Each row of a before or after table is a point. One or more steps were done to the points. Then noise was added and the rows were shuffled. The steps act on how far a point lies along the listed directions, d1 being the first. Name the steps. A step turns or swaps two directions, mirrors them in a line or flattens them onto one, adds a multiple of one to another, or multiplies one. Angles are multiples of 10 degrees, from the lower direction toward the higher: turns from -170 to 170, lines from 10 to 170 but not 90. Use the fewest steps. Two steps may share a direction if one is a turn and the other turns, adds or multiplies; they go together, in the order done. Otherwise the lowest direction goes first.
In the rows, zero is written as 128.

Directions:
(1): [163  67 123]
(2): [178 160  91]
Before:
[[214  77  72]
 [ 64 118 156]
 [ 66 138 176]
 [174 117  86]
 [ 67 151 183]
 [ 94 167 144]
 [ 90 120 179]
 [123  78 165]
 [ 91 128 160]
 [ 97  89 159]
 [ 72 142 152]
 [132 174 124]]
After (12 x 3):
[[ 75 155 138]
 [171 171 118]
 [203  98 108]
 [116  96 149]
 [149  84 124]
 [202  93 128]
 [170 113 117]
 [191 130 123]
 [180 115  86]
 [171  93 107]
 [ 42 209 136]
 [180 149  97]]
Steps: turn d1 and d2 by 160 degrees

Directions:
(1): [175 174  73 186 105  80 158 125 144]
(2): [ 90 207 141 155 145 140  80  75 105]
(3): [141 173 184 117 157  93 108 193 179]
Before, 12 rows:
[[175 110 141 150 130  96 145 159 143]
 [114  78 116 100 106 168 145 105  61]
 [150  29 134 116  81 122 185 157 118]
 [ 83  75 122  86 149 193 110  98  94]
 [ 49  31 116 105 121 241 144  68  82]
 [184 164 133 142 120 104 171 185 160]
 [121 189 205 107 164 146  56 147 153]
 [ 98 140 213  84 149 155  90 186 127]
 [131 158 132  98 121  96  94 123 110]
 [165 233 112 219 120  58 142 105 149]
 [195 146 156 129 133  87 157 190 214]
 [168 144 110 175 131  93 129 111 143]]
After:
[[170  60 111 145  71  94 192 163 129]
 [102  57 119  78 144 180 128 129 115]
 [125 150 132  90 125  99  93 123 102]
 [199 166 134 153 123  89 153 156 196]
 [132  78 122  97  98 147 154 122  73]
 [179 189 118 154 119 108 165 159 144]
 [153 156 118 173 134 102 109  96 141]
 [111 102 192  83 140 154 112 192 124]
 [174 129 131 162 125  94 143 145 134]
 [115 144 199  93 157 163  71 148 142]
 [122 249 136 204 143  87 107  74 130]
 [ 75  13 114 101 115 219 163 113 109]]
Steps: turn d1 and d2 by 30 degrees; multiply d3 by 0.7

Directions:
(1): [ 34 182  96 118 144 147 185 172 146 101  82  84  92 151 126 147 107  74]
(2): [160 152 180 108 178 176 142 153 184 146 140  55 173 160 162  80 186 139]
(3): [ 77 195 187 115 119  59 154  75 118 162 162 100  85 108 108 102 134 191]
(4): [154  98 153 209 118 166 145 103 118 136 120  83  60 164  69 186 184 129]
(5): [148  98 172 153 131  30 192 119 137 156 105 148 154 177 170 142 131  58]
Before, 14 rows:
[[171  94 140 132 117 135 127  87 125 134 161 131 135 127 103 113 132 145]
 [102 130 115 120 120 100 155 126 112 109 125 150 103 113 138 152 103 110]
 [  7 203 118  91 143 128 202 184 125  99  96  99  55 152 122 140 107  92]
 [ 92 101  82 125 115 107 149 134 122 101  96 177 133 122 128 155  90  89]
 [ 61 185 100  92 115 144 124 116 134 133 172 122 117  78 119  84 111 183]
 [184  89 109 134 115 154  76 120 118 113 127 161 139 100 114 154 114 145]
 [197  73 117 150 129 126  74 119 134 133 159 136 161 125 136 121 135 111]
 [182  93 129 144 129 157  96 121 126 126 144 153 134 123 137 138 152 145]
 [152 126 165 118 118  75 122  95 125 161 166 155 146  97 141  90 139 190]
 [134 124 105 128 136 182 104 126 121 121 132 148 110 115 125 124 127 159]
 [152  83  87 149  71  86  67  94  88 131 143 223 108  86 110 172 104 152]
 [114 160 117 112 125 160  94 124 105 138 156  97  82 101  84 108 147 211]
 [165  94 122 139 120 142 108 129 124 114 131 131 119 117 103 127 128 145]
 [158 109 120 118 126 138 113 137 109 132 143 168 148 107 143 120 111 148]]
After, 14 rows:
[[162 120  93 117 108 194  28 120 120 124 168 152 124  72 108 127 146 212]
 [133 105 104 144 119 137 113 116 103 126 120 177 104 119 127 146 110 135]
 [150 127 167 120 118  82 119  95 127 161 168 153 146  98 141  90 139 191]
 [105 128 113 140  94  61 129 102  71 144 135 158  69 116  90 153 107 155]
 [171  91 141 134 112 130 132  84 125 133 159 137 132 127 101 116 129 143]
 [155 109 122 120 125 137 113 138 107 135 142 163 146 103 143 119 112 145]
 [178  89 127 152 120 136 102 115 120 127 136 167 129 119 134 146 142 133]
 [165  94 122 143 116 131 111 125 119 115 132 140 121 121 106 130 121 138]
 [110 150 120 102 137 164 132 139 132 106 141 107 113 105 136 126 125 145]
 [183  87 110 133 114 152  77 121 115 112 126 161 142 101 115 154 113 146]
 [  7 207 119  92 148 138 197 181 126  99 103  89  54 150 122 133 111  98]
 [ 99 134  88  93 144 203 114 154 154  94 117 116 147 110 122 116 124 142]
 [ 55 159  95 111  91  71 149 101 111 138 154 167 110  87 123 116  85 145]
 [200  74 117 151 126 127  75 119 136 135 157 136 163 122 135 120 136 116]]
Steps: swap d2 and d5

Directions:
(1): [138 122  76 102 168 155 107 115 171  96 134 192 145  70  87 156  86 181
 118 170  52 110 171  39 103 167  83 148  87 141 146  67]
(2): [129 132 188  22 138 150  39 139 145 146 152 125 134 213 159 105 139 132
  89 111 157 160 103  78 161 170  89 173 137  62 129  93]
Before:
[[131 131 131 113 130 136 102 127 124 130 136 135 123 144 136 127 121 123
  118 117 137 123 123 128 138 134 122 139 129 103 124 124]
 [122 121 127 169 113 111 165 130 109 125 130 107 121 123 118 129 134 117
  134 124 131 127 128 164 116 110 156 110 133 132 125 145]
 [132 136 107 107 158 141 107 127 151 112 138 155 146 110 110 144 109 154
  121 142  98 118 144  80 125 146  99 140 106 135 145 101]
 [137 128 140 121 130 121 128 128 140 132 127 131 125 142 135 123 127 129
  120 127 132 134 121 131 135 138 128 125 136 114 132 129]
 [129 135 137 173 103 104 168 124  99 130 118 107 105 125 149 123 154 102
  144 110 158 131 120 201 125  93 173  99 145 145 121 179]
 [134 118 107 151 135 134 137 128 125 126 126 142 133 108 116 142 120 133
  138 134 109 127 134 123 123 123 114 124 116 138 125 128]
 [129 123 129 102 136 136 106 131 137 122 133 141 129 145 125 132 126 132
  115 129 117 137 137  94 139 148 108 139 118 123 126 108]
 [131 129 134 109 131 135 115 138 131 136 126 131 134 128 122 123 122 148
  127 128 112 129 142 115 123 140 128 130 121 116 139 110]
 [125 130 124 139 127 123 131 119 122 125 127 130 142 125 128 127 143 134
  116 129 139 131 135 132 137 121 121 113 133 128 130 143]]
After, 9 rows:
[[130 121 110  93 149 146  99 125 153 111 134 162 135 126 113 141 112 150
  111 145  93 130 150  64 130 161  92 145 104 128 133  86]
 [132 120 121 158 124 127 142 132 113 133 125 126 130 122 128 136 129 121
  141 123 127 131 124 147 130 114 126 119 127 133 119 143]
 [123 139 167 188  80  90 177 134  78 148 118  73  96 156 169 109 176  73
  150  89 198 139  98 249 140  73 198  88 166 137 111 213]
 [133 129 116 104 141 143  95 125 138 122 140 152 127 128 124 136 110 136
  117 127 115 118 136 103 132 143 107 146 117 106 126 106]
 [141 125 133 118 134 123 125 126 146 128 126 142 126 133 129 127 120 136
  119 132 120 132 128 116 132 145 122 130 129 116 135 120]
 [118 123 149 180  95  99 173 135  91 138 128  78 114 148 134 117 153  94
  139 105 163 135 109 203 126  94 175 102 150 127 116 170]
 [134 135  99 104 163 142 103 126 157 110 139 163 151 103 105 147 105 160
  119 149  88 118 149  68 120 153  91 142 100 137 147  92]
 [125 130 129 139 124 122 133 120 117 126 126 126 141 130 132 126 146 131
  116 129 144 133 132 139 139 118 125 111 135 129 127 149]
 [132 130 126 104 136 140 112 137 139 131 127 141 137 119 116 127 115 158
  126 136 100 124 150  97 118 146 121 132 115 118 142 101]]
Steps: add 1.5 times d2 to d1

Directions:
(1): [ 57 145  83 213 111 201 156 206 104 105 101 136 122 101 146 139 113 108
 125 193 149 164  97 165 130 151 158 126  98 132 159 114  80  47 117  61
 136 149  91 162 139  79  97 181 120  78  94 106 180 182 107 170 141 101
 150  88  79 196  41 188 129  97  62 145]
(2): [ 82 138 133 135  78 188 176 106  87 156 135 151  89  72 175  79  98 161
 102 127 143  81 118  56 137 182 168  43 126 111  24  57 178 134 142 147
 102 115 151  81  62 150 117 139 120  81  94  87 143  76  86 160 153 152
 131  65 136 161 167 116  48 115 179  73]
Before, 8 rows:
[[ 89 136 116 176 112 169 171 167 114 118 139 131 135 106 148 106 123 136
  117 157 125 153 131 138 113 158 152 123 101 115 134 114  84  71 111  99
  142 140 103 176 139  96 122 157 117 105 105 146 165 186 106 146 130 126
  157 109  97 190  64 181 135 110  92 146]
 [144 120 171  78  91 112 125  51 118 193 161 146 104  99 147  90 115 171
  133  81 112  65 129  45 109 156 138  68 136 111  35  92 208 173 138 197
  107  91 174  59  62 178 139  88 119 129 129 135  87  35  94 131 129 145
  118 130 173  80 217  93  79 152 200  67]
 [ 71 141 106 192  92 164 141 132 107 125 122 134 120  99 164 126 112 145
  102 151 150 132 126  97 117 175 152 106 125 120  96  93 109 101 136  86
  121 155 133 120  93 111 106 164 134  91  95  97 144 131  91 174 164 122
  130  95 119 156 120 128  85 120 112 114]
 [124 115 131 130 115 122 111 115 123 150 130 156 118 129 150 114 135 124
  108 118 131  94 156  98 119 140 144  98 131 118  95 119 164 154 143 170
  132 140 155  97  91 149 141 109 126 127 125 152 126 101 102  99 125 164
  115 118 172 108 179 103 102 144 135 122]
 [ 98 147  96 184 149 166 150 228 128 116  89 114 162 142 116 157 114  80
  152 199 179 203  90 217 107 126 136 169  93 138 234 137  45  38 104  59
  166 153  56 223 177  51  96 197 115 105 111 138 187 214 150 158 130  82
  149 151  82 172  22 205 181  86  33 165]
 [147 124 127 138 118 143 115 155 141 105 123 103 139 113 107 140 144 115
  130 125 123 161 136 168 125 107 125 175 122 129 160 154 118 101 135 111
  139 127  99 143 152 113 120 123 130 125 114 130 131 144 136 122 139 110
  125 143 114 120 117 120 139 134  96 133]
 [179 120 137 114 170  67 104 124 141 110 128 108 153 191  85 166 154  95
  145 116 118 146 152 171 109 102 107 188 140 127 172 180 104 141 107 137
  178 137 128 145 175 123 153 107 120 167 155 134 109 150 156 103  86 134
  111 181 138 109 107 147 165 145 101 171]
 [ 58 147 113 173 108 173 179 142  82 130 135 147 107 116 126  98  92 128
  113 129 145 114 127 124 147 169 145  73  97 112 102 105 139  67 136  90
  104 142 144 126  94 106 103 154 134  84  81 103 135 120  61 167 151 121
  144  82 102 171 124 160 107 124 124 116]]
After, 8 rows:
[[158 123 149 104 106 136 123 112 134 127 136 111 122 101 119 115 137 136
  122  95 119 125 143 121 129 121 129 138 133 121 101 130 159 137 145 149
  122 114 124 110 122 142 127 106 130 126 113 123 116  97 127 117 143 131
  118 133 138 104 170  91 104 141 144 102]
 [ 71 140 106 192  93 163 140 132 108 125 122 135 121  99 163 127 112 145
  103 153 151 132 125  98 117 174 152 107 126 122  95  91 108 101 137  86
  122 154 132 121  94 110 107 164 134  93  95  98 142 132  90 174 165 123
  130  95 118 156 119 128  85 120 111 115]
 [140 137 182  54  94 144 183  60  99 200 143 138 107  92 163  58  91 166
  113  87 167  63 126  36 118 180 152  30 139 102   6  41 209 184 146 201
  109  93 157  87  48 169 129 124 115 112 111 103 127  37 114 141 149 167
  118 112 178 114 232  85  45 117 229  45]
 [110 120 102 175 133 131  99 173 131 121 112 149 139 146 133 148 143  92
  122 156 135 141 144 161 116 122 140 145 115 130 174 151 108 104 128 121
  151 160 121 143 133 109 131 134 127 125 126 166 147 161 113 103 117 136
  126 131 140 127 107 144 149 134  68 163]
 [ 56 147 112 176 110 172 179 145  81 128 132 146 108 116 126  99  92 128
  113 131 144 116 126 126 145 170 146  73  97 113 108 106 136  64 136  88
  103 143 142 129  96 105 102 154 135  84  81 105 135 121  61 166 152 120
  143  82 101 173 121 162 110 123 123 121]
 [107 130  97 193 141 132  98 197 142 119 111 124 154 140 103 178 138  93
  166 178 121 186  98 205  99 111 124 190  95 140 233 174  65  46 103  69
  155 141  87 179 175  75 109 150 119 126 129 162 140 191 124 147 113  70
  146 164  89 131  31 199 197 126  26 171]
 [104 133 146 129  93 159 182 106 105 148 157 139 114  89 164  71 115 167
  105 117 123 105 145  73 118 177 159  74 120 102  53  81 143 125 127 151
  121 119 138 129  94 139 135 131 118 107 104 135 141 125  94 138 137 154
  147  95 131 170 138 139  84 120 162 104]
 [191 116 161  78 153  63 115  76 135 133 143 115 138 178 100 138 148 120
  133  86 115 106 160 120 113 117 111 148 154 118 109 153 149 182 119 178
  160 123 156 108 140 157 162  86 119 169 157 125  92 100 146  98  91 157
  101 171 163  91 165 112 125 153 154 138]]
Steps: swap d1 and d2

Directions:
(1): [194 118  86 121  68 123 112 133 108 138 152  99 161  59 193 133  97  95
 116  60 190 137  38  87 123 149 199  93 121 127 104 134  72 134 136  93
 122 114  82  91 171 122 138  71 101 122 107 169 167 121 105 224 170  94
  83 161 118 161 109 115 124 143 112 141]
(2): [123 147 163 104 132  79 117  94 172  29 119 155 147 119 171 149  67 196
 149  98 135 119 103 159 129 109 133 153 249 138 161 181 126 103 170 143
 140 109  96 136 129 160 167 172 131 116 111  98  82 110 116 176 113 117
 148  81 103 160 128 150 227 172  87  99]
Before:
[[127 136 123 124 121 136 126 133 132 137 133 128 124 118 133 123 131 128
  132 120 130 130 121 121 127 130 132 121 124 131 124 124 133 127 127 128
  125 132 136 131 139 126 129 130 127 125 123 139 127 122 130 134 133 124
  124 132 126 130 122 133 125 131 129 127]
 [113 121 125 140 130 149 135 141 113 174 126 125 117 137 102 117 162 112
  120 148 112 135 146 120 126 128 115 123  85 121 114 108 130 141 102 130
  126 139 142 132 122 113 115 123 134 130 141 133 140 135 137  91 125 138
  133 137 137 107 122 126  89 112 144 142]
 [126 127 125 137 128 133 132 131 126 156 129 126 119 140 108 128 142 117
  125 141 117 127 143 125 133 134 118 128 104 121 120 117 137 133 114 124
  133 138 139 128 123 117 114 120 130 134 136 127 138 135 133 105 126 136
  131 134 134 119 132 123 100 124 137 136]
 [126 111 118 134 125 147 132 139 116 164 124 115 122 143  99 121 151 103
  118 142 111 128 146 118 133 134 116 114  78 125 117 108 131 139 111 126
  128 135 149 133 120 119 114 121 130 126 141 142 145 145 132 103 131 133
  130 142 146 118 127 121  85 106 149 142]
 [152 119 105 126 108 126 126 135 118 141 140 105 147  98 145 127 115 103
  126 102 145 129 100 110 128 139 152 112 114 128 123 129 109 133 128 117
  131 127 116 115 148 133 132 100 116 125 119 143 151 128 120 156 142 116
  118 149 130 133 120 118 113 128 126 133]
 [136 124 122 129 121 130 129 126 123 134 135 124 130 126 127 130 120 117
  123 123 131 129 118 120 130 127 136 121 121 126 127 122 127 133 123 121
  125 135 135 127 126 123 123 123 126 125 126 131 136 127 130 128 140 111
  125 138 131 128 132 122 118 133 127 130]
 [125 120 126 135 130 144 135 135 112 161 124 125 117 139 110 118 148 119
  126 149 118 126 156 124 126 126 116 128  90 128 119 111 136 131 113 133
  127 132 146 133 120 122 115 123 134 129 139 133 139 131 138  98 127 143
  131 138 135 118 131 123 103 115 151 125]
 [158 118 102 130  99 135 122 132 110 154 135 112 132  95 147 127 127 102
  122 103 152 132  97 111 124 138 154 108 107 120 112 117 104 135 125 110
  124 124 114 111 145 119 133  94 113 121 119 151 151 126 120 167 146 118
  107 149 127 135 121 118 114 128 126 139]
 [136 121 119 134 115 132 125 129 110 140 124 116 129 114 134 129 129 112
  128 121 141 128 114 119 121 132 139 112 114 126 119 124 121 127 117 118
  129 129 118 120 138 125 119 110 125 126 125 136 138 122 123 140 136 120
  121 137 130 134 120 130 123 119 132 131]
 [127 128 135 125 135 133 130 125 133 125 124 131 129 133 124 132 136 127
  127 130 123 137 140 140 131 124 122 132 131 136 125 129 137 126 127 129
  133 134 128 129 118 129 124 129 133 134 134 134 125 130 130 120 122 130
  130 128 134 130 125 136 125 127 127 125]
 [119 129 142 130 133 117 125 127 138 117 130 138 128 130 135 132 119 138
  126 130 124 124 129 131 128 120 132 130 137 127 127 137 134 130 141 136
  131 123 125 135 121 132 132 135 125 123 120 126 121 121 126 126 121 130
  130 120 125 124 128 133 139 139 124 121]
 [142 126 126 125 115 130 124 126 124 123 133 125 133 109 147 133 109 134
  129 108 143 125 107 124 123 125 151 124 146 133 125 139 118 127 133 123
  135 123 112 126 150 133 132 126 126 124 129 131 126 118 123 161 136 115
  121 131 123 143 124 125 138 142 121 125]
 [117 121 133 127 136 134 132 124 129 126 129 129 123 142 113 131 133 133
  129 141 114 126 138 135 122 129 119 130 130 126 122 121 136 129 127 134
  126 139 135 135 121 126 125 137 128 132 130 127 131 129 129 111 125 138
  139 117 128 124 128 126 124 123 128 121]]
After:
[[147 123 114 128 110 128 127 126 120 136 139 119 136 114 138 131 114 111
  120 112 141 130 103 113 129 131 148 115 120 126 122 123 117 135 124 114
  123 132 126 120 133 122 125 113 121 124 122 138 142 125 125 144 148 105
  118 144 129 135 129 119 117 136 123 132]
 [ 93 125 139 143 149 151 140 140 120 171 118 134 107 158  82 116 171 122
  123 169  93 132 174 132 127 122  93 134  87 121 122 105 148 139  99 141
  128 143 156 144 109 115 112 141 143 131 148 121 128 138 145  61 112 149
  147 127 140  97 128 130  91 107 149 139]
 [172 121 107 122  88 128 117 128 115 127 144 112 148  76 176 136  95 119
  124  78 171 129  67 105 121 135 183 107 143 132 114 142  93 130 137 107
  132 117  92 109 170 130 137 100 114 121 120 150 144 114 112 205 156 100
  101 146 118 157 116 119 136 149 114 129]
 [112 129 134 139 140 134 136 130 130 154 124 132 112 155  94 127 149 124
  127 155 103 126 162 134 134 129 103 136 105 121 126 115 148 132 112 132
  134 141 149 136 114 118 112 132 136 136 141 119 130 136 138  84 117 143
  141 127 136 112 136 125 101 121 140 133]
 [112 130 146 130 139 118 127 126 140 116 128 140 124 137 128 132 122 141
  127 137 117 123 138 136 128 118 125 133 138 127 130 136 140 130 140 140
  131 124 130 139 116 132 131 141 128 124 122 122 117 121 129 116 116 133
  135 116 127 121 130 135 139 137 126 120]
 [135 134 118 124 114 135 124 133 131 138 137 124 128 109 141 124 128 124
  130 112 137 131 110 116 126 133 141 116 124 131 121 125 126 127 128 124
  124 130 131 127 144 125 131 124 125 124 121 144 132 121 128 145 138 120
  118 136 125 134 120 131 124 133 127 128]
 [116 130 142 126 145 134 132 124 136 123 120 136 124 145 114 132 140 132
  130 141 112 136 155 146 131 121 110 138 133 137 129 127 147 125 125 135
  134 137 135 135 112 130 123 138 137 135 138 128 119 131 133 104 115 136
  137 122 135 125 127 139 126 124 130 123]
 [104 124 138 137 149 145 139 134 118 158 117 134 107 161  90 117 157 129
  130 170  99 123 183 138 127 119  94 139  92 128 126 110 154 130 111 144
  129 136 160 144 107 124 112 140 142 131 145 120 127 133 145  68 113 154
  145 128 138 108 137 127 104 110 157 121]
 [201 112  74 121  64 123 115 140 103 148 158  83 172  47 192 131  92  79
  116  52 191 136  34  80 125 155 204  86 109 127 105 134  69 137 133  92
  127 118  81  88 179 129 139  58  96 121 104 174 179 123 103 226 173  91
   85 173 122 157 106 109 109 139 115 142]
 [ 98 123 146 129 154 135 137 122 135 123 122 137 114 162  94 130 142 143
  132 161  95 123 165 148 123 123  98 140 132 127 129 119 152 127 125 144
  129 143 149 146 108 128 122 154 137 133 136 115 120 132 136  82 112 148
  152 108 131 114 133 130 125 118 133 116]
 [114 113 126 136 137 148 134 138 121 162 120 121 116 155  87 120 157 110
  121 155  99 126 163 125 134 130 103 120  80 125 122 107 142 137 110 132
  129 137 158 139 112 120 113 131 135 127 145 134 137 145 137  86 123 140
  138 136 148 112 131 123  86 103 153 141]
 [215 109  66 125  47 131 108 136  92 163 156  87 161  36 202 131 100  74
  112  45 205 141  20  75 120 156 214  78 102 119  91 122  57 140 131  79
  119 113  75  80 181 114 141  45  90 116 101 186 184 120 101 249 182  89
   69 177 118 163 105 107 110 140 112 150]
 [160 118 103 132  94 130 120 131 103 144 133 106 141  89 158 131 118 100
  124  97 162 131  82 104 119 140 165 100 112 126 111 125 101 130 120 105
  126 124 102 107 153 123 122  89 115 124 117 151 152 119 116 174 151 107
  105 148 127 146 113 126 121 125 126 135]]
Steps: multiply d1 by 3
